Every row gives one point. A path goes straight from each point to the next, and from the last back to the first. The post is the endless flat space through its rows: a point in 2 columns, a line in 3, a plane in 4, and so on, so that a path can go around it. How many times does the path go around the post? Going back the other way cancels.
(in the rows, 128 means zero)

Post (2 x 3):
[[124 120  88]
 [ 99 132 157]]
Path (26 x 3):
[[ 88  86  84]
 [120  98 154]
 [165 138  83]
 [113 142 107]
 [ 52 148 151]
 [104 106 102]
 [ 72 142 152]
 [135 127  48]
 [ 99 126  48]
 [ 95 112 124]
 [142  87 106]
 [100 112 143]
 [ 73 124 168]
 [125 106  12]
 [ 88 116 169]
 [143 108  82]
 [ 91 103 189]
 [ 62 115 111]
 [ 65 141 148]
 [ 76  96 163]
 [137 100 129]
 [153 127 116]
 [119  89 111]
 [ 85 120 153]
 [103 146  92]
 [ 66 126 118]]
Times around: 1

Post (10 x 11):
[[120 108 161 150 153 176 109  98  90 108 144]
 [101 131 124  93 114 141 140 142 103 122 189]
 [ 89 100 141 158 166  96 144 181 117 157 183]
 [191 128 185 142  79 100 105 147 114  74 125]
 [134 159 148 121 137 111  88 151 132 152 123]
 [150 130 140 122 116 159 128 104 150 151 151]
 [ 89 147 101 143 166 165 144  90  91 148 110]
 [119 126 146 108 109 129 132  81 143 163 108]
 [140 152 162 106 119 120 129  90 135  94 172]
 [101 194 191 118  97 199 119 109 147 199  53]]
Path (24 x 11):
[[121 103 185 113 114 145 170  80  96 110 126]
 [152 136 147 145 135  84  97 124 110 153  94]
 [151 100 205 100 112 114 115 157 106 136 134]
 [110 129 158  79  95 138 142  88  93 105 213]
 [146 169 124 140  86 118 139 135 118 115 187]
 [ 97 107 161 163  48  41 156  77  72  43  87]
 [121 210 103 111  61 179 112 189  99 140  93]
 [114 134 207 109  92 170 126 113 149 151 188]
 [117 139 144 111 130 160  99 119 125 192 197]
 [119 156 143 136  81 107 114 115 106 146  89]
 [121 134 160 182 149 141 102  78 134 166  58]
 [157 144 127 119  84  89 102 156 142 193 179]
 [160  89 141 171 142 102 150 164  69 147 137]
 [ 82 145 188 137 140  95 133 138 104 161  91]
 [116 160 184 155 125 142 119 105 106 145 153]
 [101 198 215 123 115 138  84 107 137 142  92]
 [186 126 141 172  79  64 101  47 161 107  70]
 [111 160 148 175 192 166  97  69 137 173 157]
 [175 154 146  95  66  92  84 158  80 151 115]
 [137 200 219 104 104 144 114 131 105  68 124]
 [202  83 141 176 151 144 100 149 147 115 121]
 [ 71 202 210  81 162 141  67 119 168 131 175]
 [ 84 156 191 125 126 149 171  95 160 101 175]
 [100  95 144  95 121  92 191  71 115  63  93]]
Times around: 0

Post:
[[ 68 118 133 167  90 137 112 125  96 159 132 122  93 115 137 138 107 121]
 [ 64  95 142 148 101 186 118 106 106  82 103 136  93 123 162  89 113 133]
 [ 80  96 145 139 130 167 130 158 123 117 142 134  91 141 102 110 143  85]
 [138 131 111 101 123 109 141 110 142 144 133  99 171 108 127 176 136 172]
 [149 107  41  81 195 118  94 135 182 106 147 138 117 138  99 141 111 130]
 [ 44 125 139 180 142 145 130 140 105 151 132 148 119 109 182 108 146 115]
 [ 49  92 147 174 112 125 141 126  95 110  78 110 118  88 134 100 108 110]
 [137 120 113 120 192 146 103 116 130 112 133 145  94 148 106  87  94 176]
 [ 96 107 136 141 162 136 158 121 127  95 170 154  76 130 144 104  99 115]
 [136 138 127 126 121 115 143 121 169 173  94 150 192 128 136 194 123 122]
 [123 153  82 117 165 162 107 133  96  83 137 161 111 114  93 121 103 107]
 [ 89 138 122 169 102  82  87 130 109 104 100 109 156 161 142 131 160  70]
 [ 79 121 153 154 127 165 109 123 122 111 142  93 113 125 149  71  96  93]
 [178 131 124  92 116  75 130 144 186 149 140 155 162  81 130 154 137 143]
 [165 177  95 126 105  94 155 152 169 150 111 109 154 127 148 174 137 120]
 [131 141 119  94 187 115  86 136 174  79 143 140 113 126 104 155 111 154]
 [ 98 106 155 102 156 141 118 131  83 132 141 109  72 125 158 112 101  97]]
Path (27 x 18):
[[171 117 127 113 150 138 123 125 130 118 116 117 124  80 124  92 114 118]
 [126 123 125  88 189 121  83 111 157  99  68 103 106 106 165 102  87 124]
 [ 58 153  66 149 184 142  58 107 122 183 106 185 145  88 129 143 117 101]
 [123 142 102 110 181 155  71 114 108 124  99 152 124  80 165 101 139 142]
 [ 91 102 100 136 131 160  89 150 109 111 204 115  78 112 128 151 130  97]
 [113 142  68 137 136 209 125 150 120 118 136 177 120 172 169 142 119 111]
 [ 86 148 109 104 180  82  80 200 157 119 147 183 110 117 177 148 130  83]
 [ 95 126 141 133 122  95 124 137  95 195 146 105  68 133 175 132 109 159]
 [117 142 115 130 155 134 116 113 126 110 150 171 141 102 164 131  84 134]
 [148 124  88 131 154  94 180 123 102 124 125 138 150  91 106 172 130 147]
 [ 86 145 166 171 170 129 115 124  83 152 137 171  77  92 170 119 123 113]
 [112 105 102 101 131 144 106 117 105 151 121 139  88 119 147 133 100  92]
 [126 108 127  87  76 135 136 133 154  89 104 140 126 143 105 112 165  92]
 [160 176 144  95 165 103  99 108 128 140 149 146 109  75 194  64 124 110]
 [ 96 135  79 159 146 176  64 120 159  91 100 132 104 129  77 128 110  94]
 [144 125 125 152 154  56 155 156 134 160 132 142 104 121 121 127 148 114]
 [101 111 151 105 188  91   7 101 123  93  99 126 106 124 116  99 101 134]
 [100 119 117  97 159 153 103 106 191  83 103  73 133 164 123 124  83 115]
 [127  99 104  21 148 123 137 146 119  98 130 101  52 142 141 142 111  69]
 [118 108 120 123 168 128  99 127 217 134 149 129  99 157 138  91 156 107]
 [138  75 207 150 136 114 114 100 122  47 111 165  54 125 117  65 114 123]
 [168 157  79 114 173 155 168 117 138 155 143 145 160 187 161 180 134 113]
 [107 114 152 151 101 129 107 161 176 131 156 165 178 126 115 154 148 123]
 [147 172  95  98 140  80  99 155 100 111 101 106 139 128 102 111 111  79]
 [153 117 203  85  78 171 122 118 115  94 146 127 112  99  69  38  83 192]
 [ 96  81 123 138 164 118 156 127 151  52 117  75 140 148 131 110  99 179]
 [ 92 121 153 167 184 140  64 150 125 106 101 129 187 108 145 107 144 138]]
Times around: 0

Post (17 x 18):
[[180  97 123  60 106 111 110 163 104 179 155 112 117 170 134 102  67 181]
 [ 99 135 109 137 144 126  89  91  95 140  93 123 150 108 147 134 168 123]
 [ 67 149 101 153  90 126 175 163 108 108 163 129 135 135 148 118 155  91]
 [111 153 110 119 110 111 148 105 155 184 130 189 127 142 137  95 169 107]
 [153  86 108 135 150  92 106  99 140 139 107 151 110 141 110 155 105 160]
 [114  68 142 129 160  86  99  97 171 147 137 166 127 108 162  84 142 120]
 [119 175  99 121 125 136 116 134 146 125 139  32  88 170 131 157 120 114]
 [170 118 144  43 173 129 165 174  99 157 120 102 102 136 129 120  85 140]
 [131 126 148  94 127  89 113 132  92 190 157 100  53 127 122 132  83 151]
 [131  69 196  78 117  73 146  96 154 128  84 174 136 118 115 125 133 151]
 [131 101 134 130 131 132 129  90 177 149 109 143 138  62 111 115 103 159]
 [171 134 106  91 129 139 130 196 111 137 139  56  74 129 106 130 160 139]
 [102 146 124 119 126 137 100 107 130 123 149 185 110 116 169 130 148 137]
 [123  86 110  82 144 112 142  55 145 166 161 188 157  84 164 128 148 141]
 [182 108 167 135 139  55 118  52 165 134 128 178 156  73 129 145 115 141]
 [155 142  92  84 121  93 125 189 122 139 111  33  53 136 154 101  95 200]
 [118 160 100 118 146 161 141 110  91 118 138  99  97 164 102 104 172 146]]
Path (31 x 18):
[[112  77 110 148  71 120 208 241 127 150 210 116 157 127 165 102 122  83]
 [148 103  29  91 152 142 139 126 121 158  93  83 161 140 181  82 185 157]
 [124 123 172 146 157 109 106 144 158 135  52 161  77  95 149  86 139  96]
 [138 171 114  93 116 124 136  92 133 129 206 142  86 118 146 134 110 153]
 [ 30 155 129  99  96 103 120 161 171 128 160 150  39 150 158 118 106 155]
 [147 131 121  19 165 180 157 142 108 132  67 133 114 153  99  71 208 156]
 [106 101 139  85 122 138 153  73 154 122 105 162 104 116 108 113  95 143]
 [164 139  76  91 162  59 109 155 133 119 144 145  89  95 198 150 173 130]
 [114 193 155  70 230 123 128  95  96 153 139 145  98 120 152 142 150  81]
 [111 140 117 100 145 181 157 137  54 168 126 162 167 100 137  85 161 166]
 [138 102 154 162 159  65  64  39  85 136  89 158 107  79 132 110 193 171]
 [142 118 105 114 138 130 149 119  86 136 215 118 109 158 147 161  89  93]
 [103  78 179  93 118  76 106  94 144 122 135 177  55 143 128  92 150 133]
 [200 136 117  63 128 130 150  96 102 192 153 130  99 139 125 215 141  87]
 [145 154 130  60 163 148 169  98 126 165 187 182 135 174 197 132  95 122]
 [ 89  94 111 124  96  65 150 156 165 206 152 109  61 139 140 130  85 142]
 [150 125  49  97 101 174 151 188  93 145 185  69 150 170 161  76 161 159]
 [143 113 160  96  78  99 152 120 157 137  37 122 117 129 135 102 150 159]
 [ 90  82 184  92 159  88 157  45 135 131 118 103 133  68 140 153 102  89]
 [148  94 192 112 170 134 146 154 137 157 112 169  63 104 119 137 154  77]
 [182 101 105  82 190 152 116 187 177 210 215  71  66 132 159 120 117 123]
 [110 141 182  63 222 164 155  89 115 132  51 148 144  73 120 141 129 160]
 [194  92 189  92 139 107 145 114 177 132 132 141 144 108  80 130 164 170]
 [139  81 111 103 150  60 113 173 136  79 153 125 126  91 175  83 202 155]
 [171  95 139 113 116  83  91 130 116 134 136 142 130 103 100 162 109 117]
 [161  51 125  52 126 139 146 219  62 101 114 130 115 212 111 125 166 117]
 [135 100 119  95 107 114 132 139 112 119 175 188 121 110 175 116 117 130]
 [141 181  58 101  37 147 133 193 113 119 159  92 152 169 136 127  78 157]
 [195 118 109  31 103  91 162 176 127 176 105 130 112 136  78 137 138 137]
 [142 105  70 127 168 112  97 129  75 203 173 152  85 134 138 113 108 117]
 [152  77 173 128 158  77 112  58 116 139 170 194  87 121 135 162 124 117]]
Times around: 0

Post:
[[147 170 133 165 128 140  95 109 107  52 140 131 107 118 172 115 118 111]
 [179 121 172 121 126 104 125 171 140  96 139 139  72 120 105 133 186 137]
 [113 134 140 171 140 138 195  90 136  98  95 114 152 123 110 138 134 108]
 [125 134 128 154 106 155  97 109 123 110 164 143 153 131 149 123  78 158]
 [ 98 154 111 164 116  95 164 132 114 160  82  66 145 137 105 108 128 142]
 [122 169  85  44 176 142 170 124 117 156 141 119 116 103 102 138 135 143]
 [129 124  91 150 116 133 135 130 119 130  95 132 138 169 121 137 151 127]
 [163 177 150 131 107 175 133 124 140 136 139 132 126 100 124 156  74 126]
 [148 114 159 145 123 150  56 179 111 121 190 133 154 118  83 156 107 120]
 [107 159 144 117 111 133  76 116  64 117 141 116 104  97 159 148 113 144]
 [143 148 167 170  87 162 126 146  81 114 171  90 118  75 167 121 107 123]
 [144 158 169 123 117 183 167 141 161 122 120 121 125 128  68  94 161 114]
 [101 130 138  90 150 112 156 125 114  85 179 100 104 159 119 155 141  98]
 [ 78 165  90 127 151  88 166 111  90 145 172 128  82 132 123 128 133 139]
 [126 168 128  91 107  96  88 134 136 178 129 155 123 130 145 125 164 108]
 [125 176 145 131  85 137  97 116 168 131 180 140 160 134  95 147 146 133]
 [145 127 154 160 110 122 168 109 108  27 164 135 148 153  89 125 119 110]]
Path:
[[ 94 126 145 189 107 247 141 102 129 127 101 119 144 177 123 136  91 150]
 [129 205 116 157 136  53 144 138 127 124  92 126  94 178 154 106  86 157]
 [111 170 115  43  83 117  88 108 182 128 150 149 174 142 152 148 177  99]
 [111 141 129 100 109 128 127 160 157 119 204  96 120 136 125  68 129 102]
 [138 197 202 140 108 138  93 136 177 104 137 154  84  92 178  78 165  38]
 [149 130 177 135 114 132 143 146 140 160 111  61 100  77 117 126 115  81]
 [166  99  93 149 166 183 115 122  99 102 153 120 158  94  78 123 159 168]
 [120 116  77  97 209  90 132 122  72 136 115 150  77 131  89 160  81 128]
 [167  89 136 164  69 193 172 155 104 132 122 116 164  81 111 160  82 104]
 [166 181  84 159 112 135 110 132 166  82 120 120 132 147 105 160  77 174]
 [116 117 121 111 147 105 160 150 154 117 162 117 129 145  43 173 128 139]
 [149 171 125  81 101 113  57 168 121 169 215 164 105 145  77  76 176  50]
 [138 106 154 224 177 118  99 134  67 130 115 150  96 108 145 119 130  91]
 [129 180 157 165 107 134 156 120  68  72 140 145 114 144  52 161 156 169]
 [131 103 176 201  85 133 122 179 114 102 114 137 173 124 177  84 187  78]
 [ 93 150 100 114  93 159 141 101 131 120 174 152 152 163  87 101 125 124]
 [129 156 120  60 102 146 107 139 144 174 167 102  75 109 214  74 156 155]
 [145 188 177 162 150 147 108 100 160 125 116 112  82  77 165 148 131 117]
 [114  89 129 150 107 101 139 108 161 114 178  83 137 149 127 149  91 132]
 [165 105 135 106 114 118  57 134  80  40 213 174 123 119  83 127 114 135]
 [165 108 127 154 140 205 170 136  88  90  77 132  99 129  93  81 154 149]
 [162 172 165 108  83 130 137 146 110 133 151 117 160 132 105 145 137 127]
 [100 190 163 127  66 157  28 110 110  84 117 143 155 169 163 121 155 108]
 [133 113 143 149 145 161 166 184 176  89 249 127  97 117  79 167  95 122]
 [115 123  90  96 141  83 205  89 170 129  91 113 118 150  84 172 151 123]
 [193 174 152 210 134  72 141 124 157  75  99  92 125  93  71 118  83 182]
 [111 150 154  60  62 149 135  99 100 113 167  93 111  93 172 113 200  80]
 [ 84 141 109 178 125 135 125 134  73 191 144  73 140 150 120 114 124  68]]
Times around: 3
